Each wall is flat, endless, passes through zero and stands at right angles to its row. A trip goes straight from one point to another. List the walls that it crosses, first one first.

Walls:
(1): | -0.186 | -0.058 |  0.021 |
(2): |  0.421 | -0.004 | -0.407 |
(3): | -0.127 |  0.009 | -0.087 |
(4): | 0.086 | 0.131 | 0.356 |
Trips:
| -0.295 | -0.117 | -0.070 | to | 0.563 | 0.189 | 0.236 | -> 4, 3, 1, 2
| -0.185 | -0.123 |  0.014 | to |  0.113 | -0.104 |  0.214 | -> 4, 3, 1
| -0.316 | -0.010 | -0.056 | to | -0.147 |  0.152 | -0.216 | -> 2
| 0.223 | 0.074 | 0.101 | to | -0.092 |  0.292 |  0.182 | -> 2, 1

Walls:
(1): |  0.269 | -0.119 |  0.148 | -0.095 |  0.317 |  0.368 | -0.077 | -0.147 | -0.070 |
(2): | -0.024 |  0.158 | -0.035 | -0.014 | -0.173 | -0.449 | -0.310 | -0.061 |  0.013 |
(3): |  0.001 |  0.042 |  0.171 | -0.251 |  0.152 |  0.224 | -0.160 |  0.193 | -0.102 |
(4): | -0.108 | -0.008 |  0.014 | -0.188 |  0.130 | -0.180 | -0.170 | -0.163 | -0.367 |
Trips:
|  0.301 | -0.172 | -0.330 |  0.112 | -0.163 |  0.124 |  0.180 | -0.122 |  0.109 | to | -0.086 | -0.190 |  0.186 |  0.192 | -0.090 | -0.199 | -0.084 | -0.157 |  0.100 | -> 1, 2, 4
|  0.170 |  0.271 | -0.025 | -0.237 |  0.251 | -0.155 |  0.193 | -0.235 |  0.167 | to |  0.112 | -0.148 |  0.227 |  0.101 |  0.070 | -0.101 | -0.275 |  0.073 | -0.130 | -> 3
| -0.349 |  0.269 | -0.323 |  0.157 | -0.100 | -0.019 | -0.168 |  0.065 |  0.038 | to | -0.205 | -0.298 | -0.009 | -0.083 | -0.033 |  0.270 | -0.026 |  0.162 |  0.008 | -> 3, 2, 1
| -0.080 | -0.130 | -0.167 |  0.222 | -0.138 | -0.122 | -0.075 | -0.456 |  0.031 | to | -0.172 | -0.190 |  0.101 | -0.077 | -0.006 |  0.246 |  0.380 |  0.210 |  0.026 | -> 4, 2, 1, 3
| -0.042 |  0.007 |  0.087 |  0.176 |  0.197 | -0.055 |  0.150 | -0.463 | -0.010 | to |  0.103 | -0.068 |  0.146 | -0.371 |  0.083 |  0.174 | -0.066 | -0.008 |  0.103 | -> 3
| -0.069 | -0.237 |  0.113 | -0.023 | -0.039 |  0.076 |  0.043 | -0.006 | -0.075 | to |  0.140 | -0.011 |  0.070 | -0.176 | -0.061 | -0.076 | -0.125 |  0.230 | -0.239 | -> 2
| -0.226 |  0.135 | -0.636 |  0.076 |  0.255 | -0.266 |  0.314 |  0.065 |  0.022 | to |  0.044 |  0.009 | -0.040 |  0.152 |  0.278 | -0.057 | -0.155 | -0.102 | -0.008 | -> 1

Walls:
(1): |  0.107 | -0.036 |  0.059 | -0.152 | -0.102 | -0.043 |  0.102 | -0.161 |  0.348 | -0.204 | -0.037 |  0.216 |  0.023 | -0.145 |  0.008 | -0.071 |  0.095 |  0.321 |  0.097 |  0.135 |
(2): | -0.051 |  0.139 | -0.030 | -0.209 |  0.185 |  0.264 | -0.269 | -0.437 | -0.081 | -0.042 | -0.079 | -0.082 |  0.203 |  0.357 | -0.062 | -0.257 |  0.099 | -0.110 |  0.021 | -0.035 |
(3): |  0.472 |  0.018 | -0.017 | -0.173 | -0.075 | -0.009 | -0.096 |  0.034 | -0.279 |  0.225 | -0.127 | -0.187 | -0.326 |  0.029 | -0.259 | -0.188 | -0.032 |  0.060 | -0.180 |  0.013 |
(4): |  0.091 | -0.330 | -0.044 |  0.028 |  0.000 |  0.080 |  0.009 |  0.082 |  0.081 |  0.109 | -0.141 | -0.069 |  0.254 |  0.504 |  0.113 |  0.036 | -0.024 |  0.018 | -0.003 |  0.142 |
Trips:
| -0.001 | -0.148 |  0.462 |  0.190 | -0.212 | -0.107 | -0.070 | -0.081 | -0.130 |  0.109 |  0.009 |  0.130 | -0.126 | -0.046 | -0.257 | -0.005 |  0.052 |  0.022 | -0.062 | -0.287 | to | -0.623 |  0.198 | -0.205 | -0.052 | -0.107 | -0.191 | -0.368 | -0.002 |  0.118 | -0.082 |  0.053 | -0.204 | -0.146 | -0.023 |  0.129 | -0.073 | -0.085 |  0.161 |  0.143 | -0.119 | -> 3, 2
|  0.054 |  0.360 | -0.139 |  0.099 | -0.003 | -0.257 |  0.404 |  0.076 | -0.061 |  0.020 | -0.170 |  0.214 |  0.032 | -0.172 | -0.403 |  0.092 |  0.188 |  0.112 |  0.082 |  0.188 | to | -0.010 |  0.045 |  0.048 |  0.164 | -0.048 | -0.257 |  0.060 |  0.296 |  0.279 | -0.306 | -0.011 |  0.219 | -0.074 |  0.028 |  0.073 |  0.393 |  0.065 | -0.033 | -0.260 | -0.063 | -> 3
|  0.300 |  0.156 |  0.135 | -0.196 | -0.119 | -0.050 | -0.396 |  0.082 |  0.078 | -0.103 |  0.083 | -0.196 |  0.217 |  0.136 |  0.364 |  0.337 | -0.105 |  0.155 | -0.098 |  0.236 | to |  0.419 |  0.020 |  0.244 |  0.011 |  0.158 |  0.189 |  0.165 | -0.052 | -0.144 | -0.170 | -0.261 | -0.082 |  0.008 | -0.209 |  0.474 |  0.181 |  0.283 |  0.443 |  0.081 | -0.105 | -> 2, 4
| -0.172 |  0.338 |  0.149 |  0.112 |  0.046 |  0.302 |  0.134 |  0.338 |  0.059 | -0.095 | -0.083 | -0.123 | -0.086 |  0.003 | -0.076 | -0.002 |  0.026 | -0.141 | -0.249 | -0.111 | to |  0.358 | -0.096 | -0.081 | -0.026 |  0.036 |  0.388 | -0.225 | -0.208 | -0.034 |  0.088 |  0.172 | -0.211 |  0.043 |  0.101 |  0.469 |  0.122 |  0.050 | -0.014 |  0.037 |  0.290 | -> 2, 3, 4
| -0.117 | -0.061 | -0.007 | -0.016 | -0.013 | -0.169 |  0.111 |  0.323 | -0.146 | -0.235 |  0.049 |  0.112 |  0.165 | -0.021 | -0.156 | -0.106 |  0.013 |  0.119 |  0.164 |  0.168 | to | -0.043 | -0.270 | -0.026 | -0.211 | -0.354 | -0.296 |  0.228 | -0.039 | -0.101 | -0.205 | -0.124 | -0.081 | -0.281 | -0.202 | -0.014 | -0.189 |  0.027 |  0.010 | -0.196 |  0.172 | -> 4, 3
|  0.063 | -0.193 | -0.401 |  0.084 | -0.311 |  0.017 | -0.069 | -0.238 | -0.021 |  0.059 |  0.248 |  0.052 | -0.091 |  0.070 | -0.119 | -0.292 |  0.026 | -0.095 |  0.264 |  0.087 | to | -0.014 | -0.224 |  0.265 | -0.219 |  0.292 |  0.212 | -0.031 |  0.082 | -0.079 |  0.002 |  0.004 | -0.013 |  0.117 |  0.097 | -0.122 | -0.037 | -0.016 |  0.134 | -0.145 | -0.026 | -> 1
|  0.079 | -0.184 | -0.177 | -0.154 | -0.026 |  0.007 |  0.086 | -0.169 | -0.315 | -0.022 | -0.186 |  0.097 |  0.086 |  0.047 | -0.027 | -0.077 | -0.065 |  0.090 | -0.098 | -0.102 | to |  0.028 |  0.203 | -0.262 | -0.140 |  0.226 | -0.255 | -0.029 |  0.141 | -0.075 |  0.105 | -0.348 |  0.095 | -0.049 | -0.108 | -0.027 |  0.012 | -0.270 |  0.159 | -0.135 | -0.149 | -> 4, 2
